Each point is reached from the start by the listed moves, each made once or not at all, plus a little noise. Is the number of moves made odd or even? Then give how often each move was made.

Moves:
(1): [ 60   4 -11   1  -9  31]
(2): [-3 41 14 -9 16 25]
(3): [  8 -14  43  18  -5   3]
Start: [-31 -15 -10  14  -1 -11]
Points:
[35 14 37 16  1 44] => odd (1, 1, 1)
[-35  25   3   4  19  13] => odd (0, 1, 0)
[-30 -13 -14  15   1 -11] => even (0, 0, 0)

Moves:
(1): [31 -7  5  5  1  4  8 -9]
(2): [ 2 29 -1 -1  0  5 -9 -1]
(3): [-5 -3 26 -1  1  6 -3  6]
(4): [  3   3   6  29  22 -13  -8   5]
(5): [-13   4   2 -17  28  -1  17   0]
(6): [-5 -5 -3  3  5 20 -4  4]
Start: [  5   0  24  12 -10  18   8  -3]
Points:
[  7  28  23   9 -10  23  -2  -3] => odd (0, 1, 0, 0, 0, 0)
[ 3  0 56 40 12 10 -3  7] => even (0, 0, 1, 1, 0, 0)
[16 -8 60 30 45 33 17  2] => odd (1, 0, 1, 1, 1, 1)
[-16  25  47  -4  23  48  10   7] => even (0, 1, 1, 0, 1, 1)

Moves:
(1): [ 38 -13  -2   0   7   4  -7   2   3   0  -2  -8]
(2): [  4  31  -4 -13   6 -14  -8   7 -10  -7  -8  -4]
(3): [ 1  0 25  0  5  4  4  0 -3  3 -2  7]
(4): [  2   8  -9  19  -3   2  -7  -3 -12   0   4   4]
(5): [-10  -3   4   4  31  -2   4  -1   1  -2   8  -3]
(6): [ -5  11  -2  -4  11  23   6 -10   6  -5  -1   6]
(7): [11  0  2 16 -4  0 43  8  7 -9 -6 -9]
(8): [-10  -3  -4  -3  -3   6   7  34  -4  -6  -5   9]
(9): [ 1 11  8 15  8  1 -3 15 38  2 -6  4]
Start: [ -3 -17 -19 -11 -26 -12  15  -3  -4   1   2  12]
Points:
[ 26 -20   8   0  -8   2  13  48  30  -1 -10  23] => even (1, 0, 1, 0, 0, 0, 0, 1, 1)
[ 43  -9 -17  38 -16  -4  43  19  33  -3  -8   3] => even (1, 0, 0, 1, 0, 0, 1, 0, 1)
[-20  37 -30   8  23   6  12  38  14 -15  -2  30] => even (0, 1, 0, 1, 1, 1, 0, 1, 1)
[ 27  18 -16   2  30   5  60  51  35 -27 -18   7] => odd (1, 1, 0, 0, 1, 1, 1, 1, 1)
[ 44  21 -32   6  -9   3  40   2 -13 -21 -12   4] => odd (1, 1, 0, 1, 0, 1, 1, 0, 0)

Moves:
(1): [28  1  4 10  9  7 14  6  2 -1 -7  9  8]
(2): [-10   9  14  -1  -3   0  10  -8   0  -8  -3  -4  -3]
(3): [ 5 -8 15  4 -8 -1  6 -4  1  6  2  3  6]
(4): [-10  -4  10  27   5   5 -16  -6  -6  -2   6  -3   2]
(5): [  8 -13   9   0  18   5  -3  -7   1  -5   2   1   6]
(6): [ 0 -3 -5  0 -3 17  4 -2  7 -4  1  7 -4]
(7): [ -6  -7   2   5   4  -4  16   5  -2  -9  -1 -16  -9]
(8): [-12   2   6  -6  12   6   1  17   2  12   2  -2  11]
(9): [ -6  -3   2   4   3   2   4  -5  19  -2  -6  11 -13]
(10): [11  3  1 -4  6  6 -2 -5 -1  7  7 -3 -8]
(11): [  1   6  14  -9   4  -9  -1  17   4 -10  25  -5   6]
(12): [-9  2 -4  4  1 -7 13  0 -6  2  0 12  8]
Start: [  0  -4  -4   2   1   8  -3  -4  -5  -1 -12  26  -7]
Points:
[-27  -3  11  28  28  18  -3  -2   1  17  -2  43  -5] => odd (0, 0, 0, 1, 0, 0, 0, 1, 1, 1, 0, 1)
[ 18 -22  13  13  42  40  29  15   3  -8 -17  23   4] => odd (1, 0, 0, 0, 1, 1, 1, 1, 0, 0, 0, 0)
[ -6   6  30   7  34  24  58  24  15 -10   3  36 -11] => odd (1, 1, 0, 0, 0, 1, 1, 1, 1, 1, 1, 1)
[  3 -20  28  44  60  27  24   1   1   3 -12  34  -1] => even (1, 0, 0, 1, 1, 0, 1, 1, 1, 1, 0, 1)
[ 20  -5  34  21  12  17  46 -11  14  -3 -21  24 -26] => even (1, 1, 1, 0, 0, 0, 1, 0, 1, 1, 0, 0)
[-25 -32  11  45  30  24  15 -16   8 -21 -11  38 -18] => even (0, 0, 0, 1, 1, 1, 1, 0, 1, 0, 0, 1)

Moves:
(1): [ 7  3  7  7  0 -5  2  5  0 -2  0  2  4  1 -2  8  6 -3  4  1]
(2): [ -9  10   4  17 -15 -11   0   2  -4   3   0 -12  -3  14  -1 -10   3  -8
 -14  -7]
(3): [  0   5  10  -1  12 -10  -1  -3   1   7  11   6  -2  -6   0 -10   4   0
  -1  -1]
(4): [ 1 -3  2  6 -3  4  1 -2 -6  4  2 -2  4  6  2 -2  4 10  7  0]
(5): [ -6   4  -4  14  10  -3   4  -3  -8  -4  -7  -6   4  -1 -11   0   4   6
 -17   0]
(6): [  2   7  14  -2   6   5   5  10  -5   3   2   1 -12   0  -3   2  -8  -6
   1 -10]
(7): [  3 -10  -5  -2  -4  -4  10  -1  -3  11  -3   1   3   7   7   2   0  10
   1   2]
(8): [ -3  -3  -3   9 -10  -6  -2   9 -10   6  -6   4  -1   5 -11  -7  -1   4
   2   5]
(9): [-6  5 -6  6 -3  6  1  8 14  3  6  1 -3 -3 -7  2 10  3 -5 -3]
(10): [  9  13  -8  -7   2   7  -2  -7  -5   8   3   5  11  -5  -8   6  -4   6
 -10   3]
(11): [  6   3  -5  -9   7  -5   0   7 -11 -15  14  -3 -12   3  -1  -2  -3  -6
   4  12]
(12): [  2  12  -1  -7   1  -3   9  -1   3 -14  -4  16   4  -5  16 -22 -14  -5
  -7 -12]
(13): [  4  -5   3  -7  -4  -1  -3  13   4   3   0 -12   5   1   0  -3   7  13
  -1   2]
(14): [ 13 -11   2   9  15   4   6  -5   9   9 -13   0  10  19 -12  -5   4 -15
   3  -8]
(15): [  4   7   3   6   2  -6 -11   8  -1   1  -2  -1 -11   3   7  -1   4   1
   4  -1]
(16): [-11  -2   5  -5   2   2  -9   0  -8  11   6  20   9  15   0  13   4   6
 -14  -1]
(17): [-10   0  -8  -3   0  -2   1  -2  -8   4  -4   2   3   2   1   3  10 -10
   5  -7]
(18): [  8   0   5  -3 -13  -7  -5   2  -3  -5   1  -2 -13   9  -6  -5   6   5
   2  -5]
Start: [ -4   8  -2  -4 -11  -5  -3   2   2   1  -4   4   9  -8   5  11  23   0
  -5 -12]
Points:
[-14  36  -1  24 -21 -22  -7  48 -48  36   6   4  12  38 -24  20  60  27
 -37 -17] => even (1, 1, 0, 1, 1, 1, 1, 1, 1, 1, 1, 0, 1, 0, 1, 1, 1, 0)
[ 15  19  28  47 -20 -34  -9  42 -14  16 -29 -22  -7  42 -35 -10  48  -2
 -20 -37] => odd (1, 1, 0, 0, 1, 1, 0, 1, 0, 0, 0, 0, 1, 1, 1, 0, 0, 1)
[  2  26  19  41 -24  -9  -5  36 -20  40  -9   3  25  53 -55  10  60  23
 -47 -37] => even (1, 1, 0, 1, 1, 1, 0, 1, 1, 1, 0, 0, 1, 1, 0, 1, 0, 1)

Moves:
(1): [  3  -5 -11  -6   6  -7  -3   6  -2   9   2   6   7   0   2   4   4   7
  -8  -9  -7   9 -16   0   3  -9]
(2): [  0   3   3   8   5  -2  13   3  10  -6   4   5   2 -10 -10  -6   3  -2
 -10  -6  -1   1  -1  -4  16   6]
(3): [-17   5   9  -4   1   4  -1   1   2   1  -1  -3   4   0   6  -3   8   9
   2  -1   0  -7 -10  -4  -5  -3]
(4): [-1  3  9 14 -1 -7 -3  8 -3  4  8 -5  2  0 -2 -9  0  3 -1  6  1  7  3  1
  1 -8]
(5): [ -1 -10   3  -2   9  -2  -3  -1   0   0  -8   8  -1   1  11   0  -6  -5
   1  13   4   6   1   0   1  -1]
(6): [ 1 -3  4 -2 -4 -5  5  1 -5  3  4  9  1  2  4  3 -1  3  0 -4 -3  3  5 -2
 -3  4]
(7): [ 2 -9  5 -7  7  6  7 -3 -8  3  4  8 -7  4 -4  1  8 -1 10  4 -3  1 -2 11
  2 -2]
(8): [-8  8 -6 -1  4 -6 -2  1 -4 -9  1 -3  3  9 -2  2  0  1  4  2  3 -2  1  0
 -2  1]
(9): [ 1 -3 -8  3 -5  3 -2  2 12  8 -3  1  3 11  6 -5 -8 10  2 -7  1  3 -3 -5
  6  4]
(10): [ -5   7   5  -1   7  -3  -9  -5  -1   0   7  -2  -3  13  -1   6  -8 -10
  -4   0  -2 -11  -8   0  -2   7]
(11): [-2 -7  7  0 -1  0 -8  1 11 -4  6  0  2  3  0  4  1  2 -6 -3  4  7 -5 -1
  8  7]
(12): [-12  -1  -3   4   4  -8  -6 -12  -5   4  -1  -2  -2   8   8  -4  -5   3
 -10   1  14 -14   1  11  -8  -5]
(13): [-6  2 -5  0  4 -2  5 -2 -3 10  3 -3 10  3  1  4  4  2  4  9 -5  0  5  2
  8  3]
(14): [ -5 -10   8   5   7  10   1  -1   2  -2   1 -13   4  10  -5  -6  -6   0
   1  -2  -8   5   1   8  -7   8]
(15): [ -6  10 -10   3   5 -13 -11 -12  -1  -5   5  -6   1  -3  -1  -1  -3  -4
   3   0   4   1   2 -11   3  -7]
(16): [ -4   3   8   1  -3   1   6  -1   6   1  -1   1  -7  -2  -5   8 -10   0
   0  10  -1   6   0  -4  -8  -3]
(17): [ 3  2  0 -2  6 -2  4 -3  4  3  7  1  2  0 -1 -3 14  2 -1  8 -4  0 -3  1
 -5  1]
(18): [-4  8 -2  1  5  8 -4 -1 -4  3  1  2 -2 -1 -3  2 -6  7 -5  2 -3  3 -2  5
 -2  0]
(19): [10  0  2 -4  4 -3 -4 -5 -2  0 -6 -6  5 -3  0  4 -1  4  8  0  3 -3 -6 -1
  0  6]
(20): [-2 11 -1  3  5 -9 -3  0 11 -2 -2 -5  0 -2  7 -3 -8  1 -2  3 -8 -4  6  9
 -4 -7]
(21): [ 4  0  2 -2  3  1  8 -4  0 -5  3 -5 -2 -2  8  3 -3  1 -2  1  3 -5 -3 -6
  0 -1]
(22): [ 2  6  4 -5 -7  0  0 -7 -4 -2 -2 -3  0  6 -3 -1  2 -8  0  1  2 10 -1 -3
 -2 -6]
(23): [ -2  10  -6  -9  15  -5  -4  -3   4   9   1  -7  -4   3  -3   3   2 -13
   2  -4   7  -3   6   5   2   2]
(24): [-9  7 -7  7 -1  3  2 -4  4  1 -4 -1 -1  8  4  5  0 -4  1 -6  4  5 -5  2
 -3  0]
Start: [  5  -4   0  -3   2 -11  -1   1  -2  15   8   4   2   2   7   1   0   5
  -3   3  -7  -3   7   5  -8   7]
Points:
[-13 -10  -1   0  50 -26  -6 -31  26  18  24   1   7  27  22 -13 -10  16
 -31   9 -10  22 -18  19   4  -3] => even (1, 1, 0, 0, 1, 0, 1, 0, 1, 0, 1, 1, 0, 1, 1, 0, 1, 1, 0, 1, 1, 1, 0, 0)
[-20  22   3 -11  33 -55 -25 -17   5  32  42  -8  30  46  18   5  14  24
   9  12 -23  13 -24  -1   1  -1] => odd (1, 0, 1, 1, 0, 1, 1, 1, 1, 1, 1, 0, 1, 0, 1, 0, 1, 0, 1, 1, 0, 1, 0, 0)
[-20 -14   1   3  60 -35 -18 -16   6  46  12 -16  15  38  27   4  -5   6
  -3  15  -4  12  -6  51  -4   1] => even (1, 0, 0, 1, 1, 0, 1, 0, 0, 0, 1, 1, 1, 1, 0, 0, 0, 0, 1, 1, 0, 0, 1, 1)
[ -3  -5  37   6  19 -30  -4  -8   9  -1  10 -19   8  24  20   6 -31   6
   1  29  -9  27   9   3 -24   7] => odd (0, 0, 0, 1, 1, 1, 0, 1, 0, 0, 1, 0, 0, 1, 0, 1, 0, 0, 1, 1, 1, 1, 0, 0)

Moves:
(1): [19  3 -9  3  3 -3  2 -8  5  9  4 -2  0 -5  0  4 -4 -6 -8 -6  8 -7  3  3
  0 -2  3]
(2): [ 10  13  -5  -5   1   0   6   6   6 -14   6   5 -17  -7  -4  -3  -6   5
   4  -6  -6  -8  -8  -6   1  -2  -2]
(3): [ 0  0 13  5 -1  0  2 -3  3 -6  3 -5 -3  5 -2 -2 -3  2 -1 -4  3 -7  3  6
  2  4 -3]
(4): [ -2   2  -8  10   4  -2   4  -1   3   3   0   6   1   6  -4   2   5  -2
  -2   3 -10  -2   6   0   6  -2  -2]
(5): [  0  -3   3  -7   6 -10   0  -5  13  -1   1   1   4  -6   1  -1   0   3
   4  10   4  -7   6  -7   0   8  -7]
(6): [-8  3 -6 -1 -1  9 -2  0  1 -3 -1  1 -2 -7  4  0 -8 -1  1  0  6  3  6  5
  1 -7 -8]
(7): [  0   2  -6  -9  -5   5  11  12   8   2   3   1  -2 -12   8  -5   2  -4
   8  -2   1   0   3   0   5  -9   4]
(8): [ 3  2  5  7  9  0  0  5 -7  3 -1  1  5  1  0 -3 -4 -4  0  6 -2 -2  2 -5
 -2  4  9]
(9): [  4   3  -2   0   0  -5 -10   7   8  -4   1  -2   1   2   9   0   3   1
   5   3  -4  -5   4   0  -4  -4   1]
(10): [-2  3  2 -7 -2  1 -4  0  2  5 -1  5 -4 -2 -3 -2  0 -4  6  5  8  2  2  8
 -3 -3 -5]
(11): [ 2  0  5 -2  0  2 -2  3 -2  0  8 -3  0 -8  1 10  3  2  3  6  1  6  3  1
 -3 -3  1]
(12): [  5   1  -5  -5   5 -10  11   2  -6  -5   8  13  15   9  14   0  -4  -2
  -8  -8  -1   1  -2  10   3  -2   3]
(13): [  2   4   8   8  -1  13   2   2   8   5 -10   7  12  -7 -12   3  -5   7
  -5  -3   1  17  -8   2   4   1  -1]
(14): [ 15  12   1  -2   9   3  18   7  -8   3   1 -18  -1  17  -5  -7   6   7
   2   8   8   1   1  -3  11  -8  -7]
(15): [  0  12   5   2  -9  -7  11  -3 -14  -1  -3   1   2   0   9   2  -2   4
   4  -4  -4   0  -2  -2  -7  -1  -7]
(16): [  4   1 -12   3   5   1   5  -3   6  -1  -4   4   9   1  -9  10   5  -8
   1 -11   9 -12  -5  -2   0   0   0]
(17): [ -4   7   9  -5   5  -3  -5  -3  -5  -6  -3   7   3  -8   1 -10  12  14
  -5 -16 -13  -4   4  -3  -8   1  12]
(18): [  6 -18  -1   8  -4   2   0  -1   2  -5  -2   6 -11   4 -10  -1   2  14
   8  11   4 -17   1  -5  -3  -3   0]
(19): [  6  -5  -2   7   9  -2  -1   5  -3  -5  -3   0   6  -1   0   1   2 -10
  12  -2  -2  15   7  -9  12  -6   8]
(20): [-1  5 -5 -2 -5  5  5 -2 -2 -9 -6  0  0 -1  1 -8 10 -6 -4 10 -6  3 -3 -1
  6  2 -4]
(21): [ -7  -3 -11   8  -1  -3  -5   9   1  -6   0   4   4  -7  -7  -7   6   3
  -1  -4   1  -6  -2   3   0   4  -6]
(22): [  6  -4   4   6   5   8   9  10   2   1 -10   1 -10   1  -1   1   5   5
  -6  -1   4   8   6  -3  -4   5   0]
(23): [ -3   1 -13  -8 -11   4  -2  -2  -4  -3   3   4   9   7  -1   3  -3  -4
   3   2   1   6  12   4   7  12  -3]
(24): [-1  3 -4 -1  1  0  4 -6 -1  0  1 -5 -2 -3 10 -1 -1  3 11  1 -9  3 -3 11
 -4  8 -1]
Start: [ -6   3  -2 -15 -10  -4   6   0   6 -16  -6   1   6  -1  -6  -4 -22  -8
 -16   6   6  -6   7 -10   2   1   9]
Points:
[ 18  51  -5 -34 -14  -9  21  14 -14 -42   6  -6   3  -1   3  -9  -7  21
   0   0 -13 -11  20 -18  -2  -4   2] => odd (0, 1, 0, 0, 0, 0, 0, 0, 1, 0, 1, 0, 0, 1, 1, 0, 1, 0, 0, 0, 0, 0, 1, 0)
[ 15  25 -39 -11  21   1  54  24  19 -30 -18  25  54  -4 -11 -15  11   3
   0 -18   1  13  34  -8  34  15  11] => odd (0, 0, 0, 1, 1, 0, 1, 0, 0, 0, 0, 1, 1, 1, 0, 1, 1, 0, 1, 0, 1, 1, 1, 1)
[ 17  50 -15 -28   5  20  31  25  24 -35  -6  -4   8 -32  -1  -8 -11  17
   9 -15  -1  -5   5  -6   4 -21   9] => even (0, 1, 0, 0, 0, 1, 1, 0, 1, 0, 1, 0, 1, 1, 0, 1, 1, 0, 0, 0, 0, 0, 0, 1)
[  9  21 -28 -39 -22   9  21  30  34 -59  10   1 -14 -17 -16 -25  -9  11
  22  49  26 -37  34  -5  20  -7 -30] => odd (0, 1, 1, 0, 1, 1, 1, 0, 1, 1, 1, 0, 0, 1, 0, 0, 0, 1, 0, 1, 1, 0, 1, 0)
[  4  30 -32   4  -4  11  24  16  22 -60 -25  40  14 -33 -19  -7   0  28
   4  13 -17 -26  28 -17  -9  26  -8] => odd (0, 1, 0, 1, 1, 1, 0, 1, 1, 0, 1, 0, 1, 0, 1, 1, 1, 1, 0, 1, 1, 1, 1, 1)
[ 15  27 -30 -35  -2  -6  38  28  -7 -44  12  25   5  -1  -2 -38 -11  21
  12   3   0 -29  18   4   8   3  13] => odd (0, 1, 0, 0, 0, 0, 1, 1, 0, 1, 0, 1, 0, 1, 0, 0, 1, 1, 0, 0, 1, 0, 1, 1)

Moves:
(1): [  3 -11  -1   5  -6   4   7  -6  -6   1 -10  -5  -1   6   5   0   4   4
  -2  -4  -6   7   3   2   1   4  16]
(2): [ 16   2  -7  -4   6  19   4   7   1  -2  -3   3   3   9 -11 -13   3  -9
  -1   2   6   5  -5 -16  -2   7 -18]
(3): [ -6   6   4   0  -4  -5  -8  -2   1   6  -5 -10   4   1   0  -7   1   4
   3  -3   3  -3   5   7  -2  -1   1]
(4): [ -6   5  -9   3   4   0  -5  -7  -9  -4  -2  -2   2 -16  -6  -2  -1   4
   1  -5   1 -10   1  -3  -6  -3   4]
(5): [ 5 -2  8 -6  1  9 -1  4 -5  3 10  0 10 -1 -3  1  2 -4  6 -3 -1  4  3 -5
  9  6  9]
(6): [ 2 -5  1 -9 -9 12 -2 -9  1  2 -1 -4 -2 -5  3 -3 -8 -3  3 -6  9  9  8 -5
 12 -7 -3]
(7): [  7  -1  -6   8  21   3   5   7 -13   8   4   7   6  -5  13  -6 -23  -3
  -5   8   6 -21   9   3  -3 -10 -12]
(8): [ -4   0   2  -7   3   5  -2   8   8  11   0  -4  -6   3  12   1   2   2
  -6  -1  10   0  -8 -10   1   4  -1]
(9): [ 10   4   1   5  -4   6  12   2 -11   0   6  -3  -9  -1  13   4   1  -3
  -4   6   3  -6  -2   0   2   2   3]
(10): [  1  -1  -3   7  14  13  -5   5   3   0  11   0   7 -12  13   1   8   0
  -6   6   1  -9   4   9   5  10  -4]
(11): [-2 -7 -9  2 -6  0 -9  8 -6  6  4  9 -2  4  0 11 15  5  5 -7  0 13 16  2
  3 12  7]
(12): [ 18  -6   5   7  -1 -14  -8   8  10   7   8   1   3   5   5 -11  10  -2
  -7   1   1   9   1  -2  -8   1   7]
(13): [  9   7   7   8  -1  -2   5   5   4  -4  -9  -1   5   4  11  11 -11  -4
   5  -6  -8  -9   4 -14   1   3  -9]
(14): [  5  -5 -21   0   0   2 -18   4   6  -9   8   1  -6  16  -5   2 -10   1
  14 -13  -7   0   3   5 -10  12 -24]
(15): [ -4  14  12  -1   2  -7   6  -3   0 -17   5  15   3  14   4  -7  -5 -12
  -1  -4   5  -2   3  -3 -13   8 -10]
(16): [  4   0  -5  -7   0 -14   2   0  -3   2   3  -3  -8  -7   1   2  -5   6
  -6   6  -1   5   4   4   5  -2   1]
(17): [  1   3   0  -8   7   4  15  12   5   7  -1  10 -13  -8 -12   2   1  -5
   8  -2  -3   7 -10  11  -1   6   4]
(18): [ -3   8  11  13  10  -2 -16  -4   6  13   6   5  10 -10  -4  -5  -6  13
   2   7   4  -9   3  -8  -1  -2   3]
(19): [-10  -1   1  -5  -3   1  -2 -15  -5  10  -4  -9  -6  -3   7 -12  -1  -9
 -18   4  -8   7   0  -4  -1  -7  -1]
(20): [  3   7   4  12  11 -10  -3  -9  -9  -9   8   5  -1  -3  -9 -12   1 -11
 -11  10  -7  -8  -4   6  12  -2   7]
(21): [  7  -7  -3   6   3  -3   9   3  -5   6  -1   0  -1   3   0 -10   5   7
   9  -5  -7  -3   1  -6   0  -4  -4]
(22): [ -2   2   0  10  -2   3   6   2  -3  -4  -5  -3   4   6  -4  -8   2   7
   2  -4  -7   8  -1 -10  -1  -9   9]
(23): [  4  -2  -5  -7   0   6 -10  13  -2   8  -8   5  -3  -8   0 -13  -7  16
   7   4  -1 -16  -4   2   4 -16  -9]
(24): [-12  -5   7   1  -6  -4   0  -9 -12   3 -13  -6   8 -22   6   1  -4   1
  11  -3  -4  12  -4  -6  14   8  15]
Start: [  0  -3  -3 -14   3   4   1   0 -17   3   8  10   1   2 -13   3   5 -15
   2  -8   5  15   1  -9   3  -2  -3]
Points:
[ 35 -10 -20  17  49  16 -10  40 -41  24  29  41   3   7  18 -48  -2 -18
   3 -31 -25  -8  22 -25  -2  12 -15] => odd (1, 0, 0, 1, 1, 0, 1, 1, 0, 1, 1, 1, 1, 1, 1, 0, 1, 0, 1, 1, 1, 1, 1, 0)
[ 20  -6 -30  10  18  23   2  16 -60  -1  15  14   9  10  23 -16  -7 -14
  12 -20   4  24  36 -13   4  36 -20] => even (1, 1, 1, 0, 0, 0, 1, 0, 1, 1, 1, 0, 0, 1, 1, 1, 0, 0, 0, 0, 0, 1, 0, 1)
[ 32  -5  -3 -10  23  20 -25  20 -20  30   0  33  13  -5 -10 -56 -38  -9
  34 -22  19  13  15 -19  -5   7 -33] => even (1, 1, 1, 0, 0, 1, 1, 0, 0, 0, 0, 1, 0, 1, 1, 0, 1, 1, 0, 0, 0, 0, 1, 1)
[  0   8  35 -13 -13 -11   0 -14 -39  16  16  -2  14  -5  18 -28   9 -40
  -8 -10   4  36   8 -23   5  15  20] => odd (0, 0, 1, 0, 1, 0, 0, 0, 1, 0, 0, 1, 0, 0, 1, 0, 0, 0, 1, 0, 0, 0, 0, 1)
[ 51 -10   5 -13  11  31   6   4 -18  24  34  26  -8  26 -12 -50   2 -35
  12 -25   3  44  11 -39  -8  24 -21] => even (1, 1, 0, 0, 1, 1, 0, 0, 1, 0, 0, 1, 0, 1, 1, 0, 1, 1, 1, 0, 1, 0, 0, 0)
